Every row gives one point. Each table stands for the endless flat space through its points: a line for two points, a plane for three, and so on. The two share one point or none. Which?

First (2 x 4)
[[ 16   2  -9 -12]
 [ 18   0  -6 -10]]
Second (2 x 4)
[[ 18  -7 -16  -6]
 [ 16 -11 -21  -7]]
They share: no point

First (4 x 9)
[[ 30  14  -5  27  21  22 -18   3   0]
 [-14  36 -17 -11   5 -20  20 -23  10]
 [-18  30 -15  -8  12 -14  19 -23  18]
 [-10  38 -15  12  -8  10  -1   9  26]]
Second (2 x 9)
[[ 17  19   8  30  24   9   4 -25  33]
 [ -8  19 -22   5  19   4  -6   0   3]]
They share: no point

First (4 x 14)
[[-12  16  13  31   3  21  -8  -7 -23  30   4  49   1 -28]
 [  4  37  19  30 -14  -5  28 -16 -28  29  21  32   7   7]
 [ 16  35  13  16 -16 -23  28 -26 -26  21  23  10   3  23]
 [-11  20  17  26  -4  -3   6  -3 -17  12  11  40  -5   1]]
Second (4 x 14)
[[  3  27  11   4  -1   0  13 -19 -31  21  11  25   1  20]
 [ -3  10   9  11  10 -28   8   9 -18  22  15  30 -23  -7]
 [ -5  12   7  15   5 -27   4   4 -18  17  15  25 -21  -3]
 [ 27  13  27  18  -1  -2   3 -25 -13 -15 -13  29  -3  14]]
They share: no point

First (5 x 20)
[[ 20  -8   7  32 -12 -26   5   6  23  -1   7  19  -4 -44  -7  25 -21  18
   13  -9]
 [ 31 -31   3  34 -15 -11  -4  16   4  11  -1  27   0 -17 -17  28  -7  -2
    8   5]
 [  2   3  -7  14  -9  10   4   3  -1   9 -23  -8  -8 -27  13 -22 -42  -9
   -3 -20]
 [  4   6   3  19   5 -25  12 -10  18   1  17  10  13 -36 -22  26 -27  16
    2  -4]
 [ 22 -21  -3  22 -14   8  -2  10 -13  21 -25  -3 -10 -18   6  -8 -24 -10
   -7 -17]]
Second (4 x 20)
[[ 18 -35   7  18   4  12 -11 -12 -17  32 -14   9  -5 -33 -23  18  -3  15
   -1  17]
 [ -3  -4  10  20 -16 -12  20  13  13  -9 -10  -7   8 -12   5  16 -20   7
    8  -5]
 [ -3 -29   5  10 -11 -12  20  13   3  11  15  23  -2  -7 -20  21   5   2
   13  25]
 [  6 -28   2  12  -7 -12  15   8  -3  18  13  19  -1 -10 -22  19   0   0
    4  15]]
They share: [ 20 -17   1  20  -2  -8   4  -2  -9  21  -5  -1   4 -20 -14  14 -18   2
 -11 -11]

First (5 x 24)
[[ -9   7   4 -16   7  -7   8   7  -9  13 -12   7 -16   3  15  -3 -24 -19
   25  12 -10  -5   9  -2]
 [ 11   3  30 -34   7 -15   8  -1  13   5 -36  -5 -28  23  33 -13 -40 -21
   15   8   4  -3  21  -4]
 [ 10  18   9 -22   3 -17  21   7   0 -15   9   2 -30  10  31   9   5  10
    3  21   9  -2  36 -33]
 [ -7  17  16 -30  -5 -23   2  11   7  -7  -2  13 -32   9  29   3 -14 -11
   19  26  10   3  19 -14]
 [ 27   3  -7  16  -2  17  33  -8 -25   4  23   8   3   8  16 -25  21 -17
  -20 -15  -3 -17  25 -21]]
Second (2 x 24)
[[ -2   0   8  -9   6  -2   5  -8 -13   8  11  21 -16  17  31  -6   3 -27
    2   1 -10 -11  26 -21]
 [  4  15   5 -12  -9  -8  14  10  -4  -1   2   9 -16   2  16 -12  -9 -15
   11  13   8  -2  11  -6]]
They share: [  2  10   6 -11  -4  -6  11   4  -7   2   5  13 -16   7  21 -10  -5 -19
   8   9   2  -5  16 -11]

First (3 x 24)
[[-13   8  -9   5  11 -15   6  14   3  11 -17  -5 -14 -18  -4  -2  22  10
    2 -23 -18 -15   7 -10]
 [-11  26  -3  -3  14 -11   4  12   6   7   0  14 -30 -25 -18  -8  18  36
   22  -7  10 -33  -2 -15]
 [  5  16 -11   3  -4 -35 -12  24 -26  31 -18  12 -18 -25  -4 -28  14  20
   14  -5  -4 -23  -4 -27]]
Second (5 x 24)
[[ -2   7 -22  25  -1 -17  -4   7  16  40  -9   6 -11 -24 -20  -7  41  31
   18  -1   1 -17  13  -8]
 [  7   9 -25   6  22 -37  -4  10  -3  17 -40  15 -37 -33 -44 -15  20  -2
  -14 -37 -27  11  14 -41]
 [ -1   5   5  -8   9 -20  19   1   1  -5 -20   5 -23 -25 -12 -23   8   1
   11 -15 -40 -26   0 -21]
 [-11  10 -15  -3  18 -35  -4  26  -5  10 -34   0 -33 -22 -26  -6  15   7
  -14 -35 -13   0  14 -35]
 [  1   6 -16  26  -2  -6   2 -11  15  35  -1  13  -2 -24 -15 -18  34  27
   27   7 -15 -28   8  -1]]
They share: no point

First (5 x 24)
[[ -8  -3  14 -18   2   2  -9  -6  33 -16 -20 -16 -15 -12   7  27 -18   3
    7 -23 -16  -1 -31   7]
 [-15 -10 -26 -18   3  -4  -6  -7  23  -5  -5 -19 -13 -28  27  27   2 -14
    1 -11 -17  -4 -24 -25]
 [ 16   7 -32 -24  38  -9  21 -22  -3 -20  24   2 -12  -8  23 -12   1 -16
  -32 -13  -9 -20  25 -10]
 [-39   6 -23  -4  -4   9 -14 -18  30 -10  -8 -23 -31 -34  18  39   1  -1
    3 -29  -2   0 -28 -15]
 [-28  20   5  -3  10   9  -3 -27  25 -28  -6 -10 -38 -19   3  24 -16  16
   -5 -46   1  -8 -15  13]]
Second (5 x 24)
[[ -8  -5  -9 -26  24  -4  20  14  12  -7  15 -26  -3 -34   7   8  -8 -11
  -20 -17  14 -28  -8  25]
 [ 12   9   3 -32  -8   6  12 -34   4 -29  -1  -8 -33   6  29  28 -16 -21
    0 -11 -40   2 -12 -39]
 [ 21  20 -16  -6  37  10 -29 -29  -1  15  13   0   3 -16  16  -2  -4  12
    7 -38 -19 -17  10 -12]
 [ 22   4 -21  -7  19   3 -18 -34  16  -8  -9   6 -17  -6  11  -6 -12  -4
    1 -22 -30  -2  -9 -19]
 [ 11  13  -4 -20  18   3  -3 -17   1  -2   6  -4 -11 -20  21  16  -7  -3
   -3 -22 -15 -21  -4 -12]]
They share: no point
